Each wall is flat, endless, passes through zero and stands at right angles to its row. A trip goes straight from one point to another. Which walls does it cross, in order?

Walls:
(1): [-1.8  0.9]
(2): [-1.7  3.0]
(3): [ 0.5 -0.9]
(4): [-1.4  3.2]
(5): [1.2 1.2]
Trips:
[-1.0  3.2] to [-3.3  3.1] => 5
[4.4 0.7] to [ 6.1 -2.8] => none
[0.4 2.1] to [0.7 4.8] => none
[-3.7 -4.9] to [ 2.7 -0.8] => 1, 5

Walls:
(1): [-5.6 -2.3  4.5  2.5]
(2): [3.2 0.7 0.9 6.3]
(3): [ 1.2  6.1 -2.9 -0.6]
(4): [-0.8  1.2  1.1  5.3]
(5): [-1.5 -0.6 -0.8  1.4]
(6): [ 4.6 -1.7 -2.0 -2.6]
(7): [-1.8  3.5  1.6 -2.0]
(8): [-3.5 -2.6 -0.9  1.8]
Trips:
[0.0 3.4 4.9 0.5] to [-4.5 -0.5 -1.3 -2.6] => 2, 8, 4, 5, 3
[ 2.4  3.3 -5.7 -3.6] to [ 4.2  3.8 -2.0 -2.6] => none
[-3.1  1.9 -5.2  3.0] to [ 5.2  1.5 -2.3 -5.6] => 2, 6, 4, 8, 7, 5
[-1.5 -3.4 -0.4 -0.8] to [ 1.8 -2.3  4.6 -4.4] => 5, 8, 7
[ 4.8 -0.1  3.3  3.2] to [ 0.2 -1.8 -3.0  1.6] => 5, 8

Walls:
(1): [ 4.4 -0.5 -3.5  2.8  2.9  2.7]
(2): [-2.0 -1.7  2.3 -0.1  1.8  6.6]
(3): [-1.6  0.3 -1.1  3.8  1.5 -3.3]
(4): [-4.3 -1.5  1.3  2.7  0.9 -3.6]
(5): [-1.6 -2.5  5.1  0.7 -6.7 -2.3]
(6): [ 1.6  0.4  2.4  1.7 -3.9  0.5]
Trips:
[-0.3 -5.1 -5.7 -1.0  4.4 -2.8] to [ 3.5  3.2  3.1  4.1 -0.2 -1.0] => 6, 5, 4
[ 1.6 -4.8 -3.3 -1.8  0.7  1.9] to [-2.5 -2.5  5.4  1.1  3.5 -8.2] => 4, 3, 2, 5, 1

Walls:
(1): [ 0.7 -2.4  2.8 -4.5  2.5 -4.6  3.1  1.9 -8.0]
(2): [ 4.4  2.4 -3.1 -6.9 -3.3 -2.7  3.2 -0.7  2.5]
(3): [ 1.2  1.5 -4.5  1.2 -4.0 -4.5 -2.1 -1.7  6.8]
(4): [ 2.7 -2.8  2.7  0.5  0.6  0.0 -1.4  2.9 -5.8]
(5): [-5.5  0.6 -1.4  3.2 -2.8 -0.2  0.9  4.4  1.5]
(6): [-1.5  3.9 -4.4 -1.8  7.7  0.0  0.7  0.3 -2.4]
(7): [-5.9 -6.2  4.0  2.0 -1.1 -2.7 -6.1  1.9  0.7]
Trips:
[ 2.2 -2.3 -5.7 -2.1  1.3 -0.9  0.6 -0.4  4.9] to [-5.3 -1.0  1.5 -0.1 -1.7 -0.3  2.3  1.7  2.8] => 5, 7, 6, 2
[-3.6 -1.7  0.4  2.5  1.9  5.0  1.8  3.7 -4.5] to [ 1.2 -4.5  1.7  0.9 -5.3  2.6 -0.2  1.1  2.1] => 6, 1, 3
[ 0.5  1.4 -2.3  1.5  0.1  3.3 -2.9 -1.1  2.8] to [-3.1  2.5 -0.9 -3.7  1.8  0.4  2.1  0.1  2.5] => 2
[-1.3 -2.2  2.0  2.9  0.9 -4.4  1.4  0.8 -0.9] to [ 0.8 -2.1  0.0  2.2  6.4 -0.3  4.2 -3.1  4.5] => 6, 4, 5, 3, 7, 1

Walls:
(1): [ 3.3  0.8 -4.0 -1.1 -0.8 -1.4  4.4 -1.2  1.1  2.6  1.4  0.6]
(2): [ 1.7 -2.5 -0.4  0.7 -1.1  1.0 -1.5 -6.2 -0.6  0.6  5.8  0.4]
(3): [ 1.8  2.7 -4.0 -2.1  3.0  5.9  0.3  1.1 -2.0 -0.9 -0.8  3.2]
(4): [ 0.2 -1.6  2.6  2.8 -0.4  8.2 -2.7  1.6  0.6 -0.5 -3.1 -4.3]
(5): [ 2.9 -0.4  2.7 -2.9  7.1 -5.3 -0.3  4.0 -4.7  3.4  1.6 -6.3]
(6): [ 1.0  0.3  1.5 -3.0 -3.6 -3.8  3.2  1.8  1.3  2.2  0.8 -0.6]
(7): [ 1.3  6.2  3.0  0.0 -1.1  1.4  0.9  4.0  2.3  2.3 -0.7  0.6]
(8): [ 0.8  5.1  1.7 -2.8 -4.6 -1.1  0.7  6.4 -3.1  3.7  1.1 -4.2]
(9): [ 0.8  1.3  0.1 -0.1  0.4  0.8  3.5  3.2 -1.6  0.4 -0.8  4.6]
(10): [ 1.3 -1.0  2.1  0.6 -2.1  3.6 -1.1  1.3 -0.3  1.5 -1.2  3.8]
(11): [-0.5 -1.3  4.4  0.6  1.4  1.6  1.4 -2.4  3.0 -2.0 -2.3  0.0]
(12): [-0.8 -1.8  1.5  1.5  3.2  1.4  4.6  1.1  1.4 -0.6  6.7  5.3]
Trips:
[-6.3  4.8  4.2  3.4 -5.6  7.8  1.7 -5.2 -0.1 -2.2 -1.2 -1.1] to [-3.5 -0.1 -0.9  0.8  6.9 -1.0 -2.5 -2.9 -2.0  1.1 -1.5  2.4] => 7, 12, 10, 4, 5
[-6.1  0.6 -1.2  5.2 -1.6  1.8 -0.7  0.3 -0.9 -4.8  1.8  7.9] to [ 1.0  1.4 -0.2  7.4  3.0  2.5  5.4 -1.8 -2.4 -2.7 -2.6 -1.0] => 4, 2, 10, 1
